Rows are points. The last column is the point's height on a tilted bowl or saddle (a function of degree 2), plus a little noise. Along how many of its main directions does it bend up, bend down or stay straight?
In the rows, 128 means zero.

Points (11 x 3):
[[106 131 170]
 [184  80  94]
 [ 94 108 162]
 [ 98 143 168]
 [157 129 152]
 [194 211  59]
 [138 116 161]
 [ 98 117 166]
 [174 126 135]
 [157 157 148]
 [148  83 134]]
Directions: 0 up, 2 down, 0 straight

Points (26 x 5):
[[140  87 125  95 124]
 [140 114 114 130 106]
 [159 202  67  84 234]
 [ 39  75 102  84 223]
 [ 68  86 132 112 159]
 [138  89  45 185 167]
 [185 205 141 101 186]
 [135 112  91 142 114]
 [ 62 115 117 132 140]
 [117  84 121  96 130]
 [139 118 108  68 135]
 [179 124 156 120 124]
 [142 101 124  93 118]
 [113 146 151  68 141]
 [101 120  38 117 178]
 [118 112 190  81 163]
 [170 134 133 111 117]
 [103 140 128  82 131]
 [156 103 145 142 115]
 [165 113 160 188 148]
 [112  87 127 123 122]
 [124 101 140  68 142]
 [ 77 161 143 111 136]
 [159 143 120 148 119]
 [104 152 207 147 163]
 [173 124 163 155 132]]
Directions: 4 up, 0 down, 0 straight

Points (45 x 7):
[[181 105 110 145  93 120 116]
 [188 136 102 171 177 190 140]
 [136  87 106 118 176 106  82]
 [139 180  72  84 169 121 164]
 [116 163 159 120 111 177 105]
 [191 160 157 118 133 162 136]
 [105 124 151 122 158 118 129]
 [ 86 145 169 100 125 163 129]
 [147 164 195 182  94  88  39]
 [171 115 101  84 130 118 108]
 [124 126 123 152 132 184  96]
 [ 56 101 206 129 106  96 207]
 [128  95 132 135 136 104 110]
 [122  99  94  97 107 113 111]
 [136 124 103 108  89 185  91]
 [127 110 104  32 120  70  57]
 [ 97  86  83 119 158 156  69]
 [141 159  98  88 135 209  72]
 [149 158 100 191  84  87  63]
 [ 75 157 134 135 150 103 128]
 [106 165  70 117 150  93 126]
 [101 116 115 133 119 134 121]
 [139 144 125 109 134  95 108]
 [144 203 127 127 127 161 115]
 [164 125 149  73  93 150 118]
 [108  92 103 122 188 159  82]
 [ 21 136  65  91 140  33  93]
 [110 110 229 171 150 168 203]
 [118 152 162 112 127 175 117]
 [100 118  41 146 166 116 105]
 [ 75  99 146  83 139 129 114]
 [141 123 123  98 192 118 115]
 [166 135 133 155  35 153 104]
 [109 172 118 136 104  93  99]
 [161 117  80 148 126 184  92]
 [ 97  84 108 138  56  81 173]
 [165 184 117 176 191  74 137]
 [ 58 125 112 130 121 109 133]
 [122  95  80 177 184 130 113]
 [108 140 156  92  52 150 139]
 [125 134 161 114 143 157 128]
 [178 155 119  97 138  97 122]
 [130 158 108 155 131 197  74]
 [ 99  55  88 167  75 153 161]
 [117  72 129 154  96  74 125]]
Directions: 2 up, 2 down, 2 straight

Points (60 x 9):
[[ 61 126 123 139 141 128 177 169 170]
 [150 120 117  40 166  96 113  93 155]
 [159  88  61  77 153  79 189 103  71]
 [139 137  78 151 182  94 174 109  74]
 [121 175 147 153 104 114 154 126 120]
 [ 76 167 140 184 109 155 112 103 128]
 [ 73 145  95 214 230  95 153 122  80]
 [100 140 113 127 183 119 103  99 135]
 [132 101  69 179 153 132 103  82  95]
 [138  70 131 127 126 218 161 223  42]
 [ 98 105 162 159  78 151 149  82 103]
 [226 110 165 113 112  75 163 118 100]
 [114 158  50 120  94  94 114 140 123]
 [ 89 148 182  85 118 122 157 137 121]
 [135 143 163 117  68  86 109 115  80]
 [ 94 107  87 118 133 152  77 147 160]
 [152 195  70 110  81 139 148 131  97]
 [184  83 133 152 133 155 130  98 106]
 [160 157 163  81  97  89 164  75  70]
 [151 122  78 131 143  90 184 148  85]
 [135  69  95 128 120 120 125 110 134]
 [118 194 100 148  96 124  66 132 126]
 [117 143 117 199 196 185 132 161  61]
 [ 84 132 152 114 165 194 170 103 125]
 [166 156 131  94 114 110 192 124  93]
 [120 114 111 148 123 153  85 132 127]
 [117 109  99  85  75  82  93 139 133]
 [ 93 149 161 163 174 150 102 100 102]
 [151 121  98  88 155 131 111 133 146]
 [142 118 153 130  83 103  99 155 100]
 [138 141 108 156 160 168 121 124 104]
 [126 111 110 134 114 108  74  62 127]
 [215 114  54 129 114 139 163 101  74]
 [132 107 153 105 165  99 168  81 117]
 [ 53 147 181 119 144 136 207 140 174]
 [148 161 175 180 103  80 113  77  82]
 [133 152 158 165 128 155  94 161  93]
 [ 99  70 199 146 140 156 133 107  86]
 [ 82 179  84 178 135  55 104 108 121]
 [ 71 131  85 152 104 112 126 123 155]
 [160 107  81 138 159 174  92 156 107]
 [118 121 106 129 107 111  66 140 142]
 [ 92  91 113 149 114 144 117 112 134]
 [123 164 180 157 146  49  91 192  30]
 [150 132 135 108 176  74 159 155 101]
 [ 98 202 146 135 154  90 126 140 114]
 [ 89 150 174 136  93 101 182 127 122]
 [109 161 230 137  76 102 132 155  24]
 [151  90 139  89 111 170  89 133 132]
 [ 97 191 187 105 158 198 168 115 117]
 [ 49 136 164  83 198  54 112 144 166]
 [ 73  74 101 155 112 148 130 138 139]
 [133 160 136 238 124  81 161  97 126]
 [132  37 120  97 145 158 122 172 139]
 [161  73 156 119  75 125 199 144  97]
 [158 136 119 148  48 131 130 134 111]
 [168  82 117 157 117 125 121 140 117]
 [117 145 113 103  90  61 122  82  96]
 [ 99  54 128 135 145 138  78 101 135]
 [130 195  80 128 119 127 112 102 120]]
Directions: 2 up, 4 down, 2 straight

Points (66 x 9):
[[142 151 196 116 201 157 164 143  98]
 [148  87 134 129 158 138 160  55  96]
 [190 118 155 121 147 131 179  91 109]
 [134 111 142  60 144 146 113  79  86]
 [123 143  87  53 147 120  58  37  25]
 [128 127 155 120 141 164 159 157 122]
 [175  88 147 163  90 137 105  96 106]
 [118 130 158 128 102 124  95 174 154]
 [111 148 137 182 182 174 131 158 133]
 [ 83 137 170 138 124  82 161 136 109]
 [118 146 135 168 123 158 128 138 138]
 [133 199 160 119 104 134 157 143 115]
 [ 90 157  87 123  84 119 169 115 109]
 [109  84 148 137 134 106 141 129 114]
 [114 147 158 168 151 125  79 144 148]
 [146 179 127 147  84  91 171 129 139]
 [163 137  91 179 130 134 124  79 123]
 [160 142 120 148 142  96 108 149 155]
 [106 111 132 108 133  64  96  92  98]
 [165 138 166 127  85 102 187  57  79]
 [182 105  84 132  99 138  76 104 146]
 [195 143 146  99 137 121 117 129 151]
 [126  75  76 117 140 158 103 188  99]
 [195 105 120 166 111 182 168  86  56]
 [126  85 142 169 180  80 127 184  84]
 [138  95 133  80 144 175 177 113 110]
 [112 178 134 188 188 174 140 155 137]
 [126  91 144 125 163 166 196 160 115]
 [153 128 151  88  72 128 128  86 110]
 [ 77 144 135 116 160 165  64 145 138]
 [114 156 184 160  89 100  58 177 170]
 [153 159 110  93 108 122 154 129 129]
 [235 174 143 122 124 124 157  97 118]
 [141 144 118 101 102 126 115 150 149]
 [199 107 109 100 108 182 121 189 126]
 [146 134  84 133  94 106 151  92 123]
 [ 97 172 126 147 109 119 156 130 141]
 [136 126  86 201  87 115 163 159  93]
 [116 110 101 152 221 157 121 145 119]
 [ 40 183 125 167 152  72 118 161 127]
 [156 174  98 119  23 159  69 200 174]
 [149 127  95  85 145 167 127  76 101]
 [ 83 112 114 122 138 138 114 105 134]
 [107  43 108  97 139 108 139  92  55]
 [126 104  74 162 141 159 172 148 109]
 [ 94 133 108 130 141 133 114  98 146]
 [157 186 131 138  95 161 195  96 109]
 [149 111 231 134  76 104 144 124  93]
 [164 151 129 201 121  82 130 125 137]
 [180 161 162 158 175 123 129  70 106]
 [159  89  75 138 138 183  90  87  96]
 [183 191 123 150 113 129 115 114 145]
 [141 177 172 136 125 205 156 149  86]
 [113 145  71 137 145 115 159 131 135]
 [134  60  79  49  98 150 108 163  95]
 [ 86 134 140 165  99 123 209 123 115]
 [114  56 123 171 161 144 132 143 102]
 [112  20 125 115 154 149 173  73  58]
 [122 200 134 111 160 177 139  93 134]
 [117 149 150 154  76 165 213 161  70]
 [132  62 110  69  93 179 225 165  51]
 [155 149 128 122 159 112  76 141 149]
 [ 40 182 105  83  97 156 148 163  42]
 [186  77  33 123 125 133 189  74  33]
 [138 113 122  84 178  95 226 153  86]
 [101 159 140 155 141 135 103 163 142]]
Directions: 1 up, 5 down, 2 straight

Points (65 x 9):
[[140 135 114 105 141  80 144  74 139]
 [101 111 152  86 113 164 112 125 114]
 [134 167  85 155 178 132 124 124  87]
 [118 112 154 122 118 121 120 164 137]
 [ 66 162 128 197  79 174 160 119  21]
 [145 140 135  56 138 168 128  63  79]
 [125  61  85  72  89 125 207 137 197]
 [109 143 118 121 136 123 140 155 133]
 [168  97 150  84 188  39 148 116 135]
 [111 136 109 126 110 129 175 100 123]
 [114 116  93 172 191 142  86 184  79]
 [108 132  15 132 127 127 158  61 130]
 [163 152 121 137 163 101 131 128 108]
 [ 59 145 141 174 114 133 113 131  90]
 [134 126 168 187  77  79 135 149  95]
 [165 122 138 160 187  95  66  71 134]
 [ 86  39 161 152 143 141 128 150 124]
 [129 198  86 106 162 154 164 112 101]
 [116 135 165 107 158 131 175 174 125]
 [ 86 158 172 147  93 216 139 114  47]
 [127 101 120  91 135  97 157  47 137]
 [155 115 148 110 108  71 160 154 157]
 [156 177 106  93 108 122  84 104 122]
 [175 166  82 101 135  92  87  96 127]
 [123 139 100  62 133  56 107 126 156]
 [119 109 126 113 106 156  75 127 125]
 [129 143  21 146 150 146 151 188 106]
 [ 64 122  72 168 132 164 158  84  71]
 [178 127 118 128 169  64  80 155 106]
 [137 105 187 137 214 110 100 149 109]
 [116 122 182 156 145  70  99 119 121]
 [192 137  44 129 135 101 168  84 144]
 [163 142  99 152  76 114  90 105 124]
 [129 105 155  83  77 118  72 134 119]
 [121 131 111 157 148 165 117  49 108]
 [184 142 128 212 179  92 154 168   7]
 [ 95  76 116  79 127 132 190 147 156]
 [129  99 176 104 220 151 132 170 106]
 [ 90 131 187 135 153  32 132 126 128]
 [210 147 160 113 136 121 159 128 112]
 [151 150 168 137  80 126 138  74  90]
 [146 121 129  60 126 125 100 181 156]
 [179  88  90 196 122 153 212 169  68]
 [ 97  82 140  76 102 153 138 130 131]
 [ 94 131 119 139  71  69 126  82 151]
 [144 157 146 138  89  47 169  74 111]
 [190 142 166 164 130 178 124 140  73]
 [111 207 156 142 157 118  84 104  64]
 [112 147 151 114 183 112 164 130 105]
 [ 35  85 160 105 128  91 154 128 141]
 [119 100 115 156  64 135 152 129 138]
 [ 65 113 109 102 158 114 116 166 146]
 [151 136  33 110  90 150 192  71 155]
 [133 115 132 135 179 155 139 190 110]
 [ 83 178 165 128 151 121 109 129  88]
 [102 125 129  91 164  79 103 139 145]
 [ 31  53 114 137 149 134 140 121 126]
 [103 114  77  91 139 122 143  83 145]
 [162 163  88  69 176 142 126 102 128]
 [ 98 155  64 100 162 167 131 128 122]
 [132 162  92  95 128 124 166 126 151]
 [143 104 157 128 131 154 144 128 116]
 [108 119 112 100 100 216 119 129 117]
 [147 120 148  94 151  93 150 112 130]
 [ 84 168 158 112 109 196 195 104  46]]
Directions: 1 up, 3 down, 4 straight

Points (75 x 9):
[[113 131 130 112 115  98 114 155 114]
 [ 74  37  69 108 119 140 155  92 184]
 [102 140  91  97 159 134 134 154 140]
 [190  99 124  58 146 133  48 113  56]
 [189 165 157  72 147 120 106 163  95]
 [150 178 129 155 146 206 130 149  98]
 [174 109  94 104 179 103 140 100 103]
 [181  89 175 145 154  49 126  25  89]
 [153 143 152 169  62 149 196 184 113]
 [ 80  68 136 167 110 107  96 134 127]
 [118  97  87 129 155 119 162 157 134]
 [ 86 160 161  91 133  88 116 149 138]
 [179 142 111 120 144  63 157 216  32]
 [134 129  77 138  84  96 142 105 115]
 [ 71  80 100 131  80 130  63  33  29]
 [152 120 128 105  82  90 115 138  87]
 [ 93 116 175 154 152 115 133 132 147]
 [165  98 150 161  98 102 118 153 114]
 [123 147 145  74 165  30 149  68 112]
 [156 109 109  64 158 105 171  88 120]
 [113 142 101 132 101 127  97 126 108]
 [204 117 152 118 179 130 102 130  96]
 [ 97 123 118 148 143 122 114  88 118]
 [135 195  61 134  33 164  67 153  37]
 [121 109 168 154  42 116 127 204  83]
 [128 106 135 190 150 114 119 112 125]
 [122 100 117 108 117  64  90 150  90]
 [135  99 108 222 143 173 112 143 144]
 [193 145  76 113 173 119 186 170  60]
 [148 122 117 124 181 101 189  65 101]
 [114 147 119 133  89  82  73  69  74]
 [ 60  81 210 168 129  19  89  74  59]
 [104 106 107  94 136 122 111 155 134]
 [ 99 163  98  91 124 141 122 143 132]
 [ 86 196 186 141 163 187 144 111  98]
 [169  84  97 139 119  75 165 187  63]
 [148  96  81 204 143 119 155 125 124]
 [156  73 143 164  80 181  85 161 114]
 [185 123 166  88 105  68  68 127 101]
 [195  94 102 105  99 109 148 127  95]
 [ 40 157 149 201  77 121 134  81  78]
 [ 73 202 159 118  88 169 166 126 104]
 [172 146 172 112 100 176 125  77 123]
 [146 121  89 137  99 182 140 144 138]
 [190 146 116 145 118  63 121 106 114]
 [122 138 147 132 103 151 146 143 131]
 [101  78 110 128 135 177 176 125 188]
 [168 139 141 183 138 144 142 165 117]
 [150 182 120  84 110 126 148 105 129]
 [129 188 118 127 103 175 148 151 111]
 [ 94 119  87 134 178  77  81  98  87]
 [122  82  97 107  77  40 175  87  62]
 [126 142  90 109 130 128 133 139 126]
 [123 115 133  95 151 101 117 118 127]
 [108  83 173 109 159 105 150  88 126]
 [ 91 118  83 169 130 161 139 126 157]
 [ 81 132 103  65 102 122 123 121 138]
 [136  92 105  78  83  95 109  91  84]
 [139 105 110 165  90 210 162 140 185]
 [166 130 146 109 153 153  74 106 102]
 [152 173 157 117  77  82  54 142  86]
 [168 192 142 129  86 118 153 117 123]
 [140  93 111 160  90 135 144 169 126]
 [115 148 208 158 153 115  73 127 148]
 [134 154 122 119 173 168 112 145 105]
 [209 161 146 121 103 117 155 117 128]
 [121  80 110 125 156 112 129 182 124]
 [113 141 159 156 121  73  92 115 108]
 [132 133 143  63 162 126  75 108 120]
 [207 166 144 172 125 100 180 140 115]
 [176 157  91 128 134 154 196 157 103]
 [165 110  73 142  97 169 168 108 172]
 [115 189 129 167 155 126 111 139 100]
 [106 175  82 104 107  66 111 117 105]
 [ 89 191 101 134 116 157 166 120 134]]
Directions: 3 up, 5 down, 0 straight

Points (73 x 9):
[[111  74 164 132 183  87 123 144  94]
 [100 125 102 180 222 108  47 111  71]
 [ 99 158 127 128 141 138 105 135 123]
 [ 86 181 141 138  85 135 147 103  99]
 [107 107  81  82 115 115 149 152  91]
 [173 130 150 165 148 144 137 123 116]
 [151 112  94 179 111 108  91 105  88]
 [172 158 104 101 146 155  73 134  93]
 [114  92 113 133 149 136 123 170 124]
 [123  81 132 181 114  94 121 152  91]
 [150  88 112 136 148  79 122 155  96]
 [ 26  66 135 150 144 162  70 100  69]
 [144 152 136  53 157 124 195 108  88]
 [149 133 110 110 116 192 124 141 105]
 [162  61 102 130 132 143 179 139  91]
 [142  89 111 126  86 179 135 134 100]
 [130 145 149 116 161 125 168 149 116]
 [142  90 157 126 175  99  88  72  98]
 [117 130 109 137 117 131  78 153 110]
 [ 92 124 162 148 100 180 104 150 107]
 [135 153 141  64 159  97 151 160  92]
 [113 100 158 146  89 146 199 156  80]
 [166 156 160 121 121 101  94 188  75]
 [151 122 105 181 139 163 123 104 108]
 [121  66 121 142 151 172 163 156 110]
 [104 110  70 116 115 120  98 157 101]
 [143 152  95 122  86 150 168 117  83]
 [ 85 151 108 112 162 115  97 175 101]
 [ 85 210 154 126 140  94 180  87 106]
 [ 98 199 130 117 150 134 154 119 109]
 [128 114 146 124 166 165  91 125 128]
 [123 139 106  88 129 143  93  56  97]
 [139 167  98  98 134 120 135 158  97]
 [146 148  72 146 114 114 149 131  86]
 [171 130 156 146 111 171  49 161  77]
 [130 153 134 144 138 113  96 133 119]
 [122 117 100 141 149 138 120  96 123]
 [120 131 103 119 147 129 157 150 114]
 [150  84 112 127  92 165 136 156 104]
 [ 96 109 179 176 102 130 173  88 100]
 [ 61  97 140 151 156 156 113 127 115]
 [ 84 137 136 168 126 115 132 122 113]
 [116 155  72 133 188 166 129  86  96]
 [ 75  97 152 139 142  80 112 107  98]
 [102 174 115 117 133 159 135 130 111]
 [177 107 205 113  54 121 126 100  61]
 [ 54 158  97 118 117  99 135  67  78]
 [104  97 201 174 138 125  97 181  79]
 [120 109 100 132  87 138 127 116 105]
 [118 111 100  81 164 159 147 133 111]
 [107 162 144 168 102 193 148 129  93]
 [116 138 126 109 132 167 138  70 120]
 [116 161 153 119 178 127 134  82 137]
 [111 164 155 180 130 135 101 115 117]
 [113 152 105  34 114 151 143 148  68]
 [103 124  92  90 140 159 116 133 112]
 [145 195 146 121 107 117 213 145  65]
 [ 86  82 157 129 142  93 104 124 101]
 [127 102  82 113 136 155 113 135 117]
 [135 103 170 175  76 160 105 186  75]
 [168  73 141 137 111 100 155  62  85]
 [156 148 124 135 151 125  96 114 121]
 [ 48 109 106 119 124 139  72 156  94]
 [200 140 157 139 123 123  56 127  70]
 [115 101 165  94 138 137 100  89 114]
 [168 141 171 106 158 116 140 106 123]
 [152  85 190 104 149 135 105 106 103]
 [165 130 119  46  77 159 129  45  44]
 [121 122 115 153 168 116 151  44 114]
 [121 166 147  83 136   7 122 119  40]
 [150 141 127 137  84 169 127 139  99]
 [117  95 145 115 141  91 124  54 104]
 [120 107  80 125 126 111 192 176  74]]
Directions: 0 up, 7 down, 1 straight

Points (67 x 9):
[[153 138 105 157 155 145 124 148 120]
 [185  91 137 112  93 191  91  85 152]
 [161 144 141 145 104  55 118 179  94]
 [182 121 138 109 129 135 149  83 103]
 [ 98  90 193 136 113  55 118 138 117]
 [140 120 130 110 113 116  51 132  85]
 [139 112  35 145  93  90 113  87  71]
 [ 84 213 124 102 107 182 160  92 131]
 [107 100 166 151 156 102 115 116 140]
 [135 169 127 127 163  86 103 126  93]
 [125 125 154  75 163 150  92 144 130]
 [ 94 154  81 152 142 157 130 132 101]
 [149  95 131 104  89  99  99 132  91]
 [139 210 158 124  94 156 194 131 100]
 [125 100 115 115 148  98 102 138 113]
 [133 156 114 126  98 126 159 124 108]
 [195 125 134  76  92 122  85 109  79]
 [186 167  89 107 109 147 146 173  88]
 [113 194 130 213 111 122 108  71 106]
 [102 119 135  91  60  99 130 163 112]
 [ 78 113 188  89 102 136  76  79 141]
 [105 152 129 114 115  98 177 119  97]
 [117 150 161 162 179 130 100 135 120]
 [186 189 131 181  49 125  78 116 123]
 [166 213  81 165 174 167 105 102  68]
 [152 127  84 118 136 226 168  70 106]
 [193 117 162 110  79  39  78 211  13]
 [152  58 107 174 136  61 180  95 115]
 [168 100 114 146 129 136 164 129 118]
 [105 145 165  59  88 149  46 112 123]
 [150 102 108 147 108 120 149  87 114]
 [152  88 118 163 146 174 172  98 143]
 [111 139  81 106 171 116 200  78  17]
 [167  85  82 196 148 223 147 108 177]
 [118 160  93 212  75 128 153  66 130]
 [ 57 215 191 121 147 149 116 196  89]
 [104 166 150 103 125 154 117 171 120]
 [ 67 111 176 115 138 160 101  63 155]
 [ 69 139 105 156 145 120 151 161 110]
 [157 149 123 162 153 152  99 110 125]
 [143 125 172  92 177  80 184 161 121]
 [146 170  97 138 123 135 115  60  91]
 [ 85 130 136 149 189 116 187 135 102]
 [167 110 164 194 141  99 146 216 138]
 [139 156 102 121 113 109 141 192 113]
 [ 68 168 123 190 138 164 125 184  88]
 [130 167 138 118 181 126  72  86  92]
 [192 107  93 172 118 146 163  92 122]
 [125 189  94 169 113  81 109 166  94]
 [114  87 172 130 132 145  70  95 141]
 [100 134  91 161 184  63 119 145  89]
 [114  87 161 140 169 157 163 107 156]
 [185 139 155 157 118 129 189 130  95]
 [ 86 105 203  91 121  84 101  73 124]
 [147 113  47 106  87 114 112 152 126]
 [133 105  89 130  83 175 161 160 138]
 [127  68 159 138 126  91 133  84 130]
 [120 113 142 124 131  57 125  94  84]
 [148 125 124 137  98 164 161 153 120]
 [126 121 157 148 153 158 147 141 140]
 [154 145 143 115 132 131 123 139 118]
 [ 50 131 119 106 118 120 102 148 111]
 [ 99 149 108 173 118  87  85 102  65]
 [161  87 100 123 139  13  92  83  10]
 [164 124 136 190  96 160  98 177 133]
 [143 206 159 133 107 157 108 193  94]
 [104 158 136 132  92 145 136 142 135]]
Directions: 3 up, 3 down, 2 straight

Points (72 x 9):
[[107 181 128 191 143  77 106 143  56]
 [115  79 108 100 190 160 184 106 108]
 [135 102 122 137  62  75  43 119 152]
 [ 77 121 185 181 112  92 212 103 101]
 [171 112 134 123  99 175 134 160 151]
 [159 134 197 120  90  97  87 149 128]
 [118 131  58 121  94 182 178 117 154]
 [142 175 123  90 125 124 102  95  97]
 [109  65  69 127 101 189 135  87 145]
 [ 94  85 162 120 122 115 131 137  93]
 [188 122  92 140  55 110 104 129 156]
 [104 115  84 133 156 114  92 130 101]
 [139 114 134 102  95 187 143 132 141]
 [ 73 106 141 126 151 147 109 149  83]
 [123 122 132  93 183 124 125 154  98]
 [197 168 110 115 152 120 123 171 128]
 [125  79  93 124 117 116 113 147 132]
 [125  68 156  84  46 146 121 134 134]
 [ 60 148 147 133  41 175 155 134 148]
 [161 132 178 138 128  86  92  84  85]
 [193  68 142 157 116 104 166 170 148]
 [129 123 100 129 121  95 154  97 106]
 [115  64 107 144  74  71 151 208 128]
 [122 211  88 120 139 121  77 117  84]
 [210  51 184  23 118 133 190 100  86]
 [151 109  97  94 132 128 147 118 135]
 [181  87  75 123 151 142 130 144 143]
 [121 160 141 166 172 130  82 121  92]
 [137 157 141 145 109 112 167  62  88]
 [ 71 129 121 121  75 169 174 120 149]
 [127 134 170 140  82 132 108 145 136]
 [130 106 122 167 113  99 161 160 129]
 [144 145 132 151 151 184 139  95 113]
 [120 132  78  95  67 167 153 106 142]
 [131 150 148 105 158 142  82 199 105]
 [ 93 140 168 147 192 125 110  68  38]
 [135  89 129 143  88 159 105 120 144]
 [117 127 127 159 165 152 138 119 105]
 [ 81  58 120  91 108 119 119 119  95]
 [149  69 157 161 130 170 122 100 102]
 [118 127 140  53 163 106  46 156  86]
 [ 86 168 111 132 123 170 151  71 107]
 [107 151 100 121 118 140 130 178 122]
 [132 148 152  89 139  94 197 119 109]
 [164  96 113 109 127 159  99  90 139]
 [113 182 159 140 143 149 103 205 106]
 [183 147 124 172 106  87 147  44  55]
 [ 87 147 125 115 117 173 114 169 113]
 [128 113 174 150  98 103 186 219 174]
 [127 150  79 140 168 115 133 174  95]
 [113 130  83  86 100 184 136 109 131]
 [125 180  78 147 175 169 116 225  74]
 [195 161 162 138 123  76  80 155 123]
 [103 122  89 147 151  73 138 162  69]
 [ 68 122 140 119 222 112  74 145  25]
 [117  62 121 156 141  85 126 117  80]
 [154 121  40  78 178 135 144  91 117]
 [107 147 165  60  80 100 160 117  83]
 [ 95  85  91 176 133 183 125  90 113]
 [143 117  59  75 110 177 158  89 136]
 [171 178  91 139 101 116 146 179 130]
 [ 39 178 142  99 120 140 178 132  95]
 [ 88 110  86 105 100  71 138  85  72]
 [101 103 146  82 157 198 103 149  88]
 [151 123 135  85 134 182 196  98 134]
 [128 112  37 167 131  96 163 105  91]
 [ 75 140 191 108  90 149  77  82  72]
 [ 61 155 111 173 145 125 147 117  80]
 [125 102 137 113 178 148  97 109 102]
 [193 142 167 144 147 156 119  72  90]
 [141  99  92 130 227 128 140 171  84]
 [ 93 133  65 150  84  46 103  93  59]]
Directions: 1 up, 4 down, 3 straight

Points (72 x 9):
[[113 125  96 140 126 140 139  70 130]
 [114 113  84 113 191 131 114 106 105]
 [ 91 161 101 124 111 178  84 134 128]
 [ 76 111 183 151 113 141 148 150 130]
 [127  90 116 108 179 200 117 202  95]
 [222 139  99 114 185 100 170 119 106]
 [104 144  59 117 136 124 172 122  78]
 [ 93 144 113  76 124 175 110 130 124]
 [143 151 113 138 161 132 147 150  92]
 [ 95  48 122 159 115 145 135  79 138]
 [177 107 114 135 120  78  58 119  79]
 [ 91 151  88 144 139 159 113 101 119]
 [113 107 147 123 148 100 112 131 130]
 [110 179 169 103 183  88 162 103 114]
 [133  69 172 191 192  99 165 163 101]
 [ 96  92  90 179 123 152 157 100 120]
 [190 128 102  96 138  70 122 133  76]
 [182 177  76 113 158 116 125 147  71]
 [210  97 111 100 174 168 115 121 115]
 [ 98  72 166 137 193 136 183 123 126]
 [115  75  99 123 126 152 174 124  96]
 [123  87 105 121 104 123 152 128 105]
 [ 77 152 118 105 112  75 144 138 124]
 [ 88  98 106 114  97 137 110  63 145]
 [117 171 142 122 182 181  98 158 103]
 [111 165 180 175  88  79 112 181 111]
 [123 148  80 131 141 172  98 134 106]
 [109 151 128 177 125 112 121  87 143]
 [124 141 129 119  61 145 106 210 106]
 [ 79 161 121 196 181 185 107  72 127]
 [167 178  83 142 238 165 108 130 110]
 [117 158 135 149 143 123 157 176  80]
 [164  67 108 215  83 160 114 132  68]
 [ 94  79 128  83 127 120  83 164 127]
 [155 211 134 190  77 138 207 113  36]
 [106 151 118 121 101 139 113 114 127]
 [128 163 195 139 127 158  55 106 122]
 [133 110  70 161 140  85 127 130  92]
 [ 74 166 158 166 193 142 142  92 109]
 [143 107  91 136  56 152  91 124  97]
 [145 103 153 144 166  79 102 133 113]
 [ 61  67 135  77 102  76 200 101 172]
 [206 140  84 178 112 131 118 175  40]
 [120 145 118  61 193  86 174  82 115]
 [119 129 172  87 130 158 119 148 138]
 [ 37 149 127 109  87 146 133 136 148]
 [123 108 131  92 104  85 157 184 108]
 [ 96  89 182 112 183 138  85 120 124]
 [137 171  42 123 143 178 154 117  86]
 [ 55 145 116 114 170 107 134 137 103]
 [151 183  79  96 154 170 102 137 101]
 [128 146  62 118 161 176 127  99 106]
 [121 107  40  94 190  69 120 158  40]
 [177 136 164 128 118 139 123 108 104]
 [106 123 119 177 113 141 126 125 119]
 [113 190  94 116 133  40 122 137  65]
 [163 110  84 101 118 126 167  93  96]
 [126  35  93  89 117 125  62 122  85]
 [142 185 138 125 149  55 123 154  74]
 [173 167  59 180 170  96 110  68 120]
 [154  92  41  85 163 106 159 158  62]
 [118 120 157 163 120 157 128 181  89]
 [133  97 141 151 136  87 181  79 157]
 [120  90 108 134  76 150 212 138  60]
 [104 120 108  91 169  96 137  81 125]
 [114 159  72 158 222 149 187 200  41]
 [190 133 142  84 104 122 165 114  96]
 [105 119 124 146 155  69 173 173  89]
 [100 130  69 104  90 171  77 115 118]
 [ 89 136  79 161 156 143 127 116 110]
 [128 116 108 158 124 151 119  78 130]
 [144 160 163 110 211 160 127  93 108]]
Directions: 3 up, 5 down, 0 straight
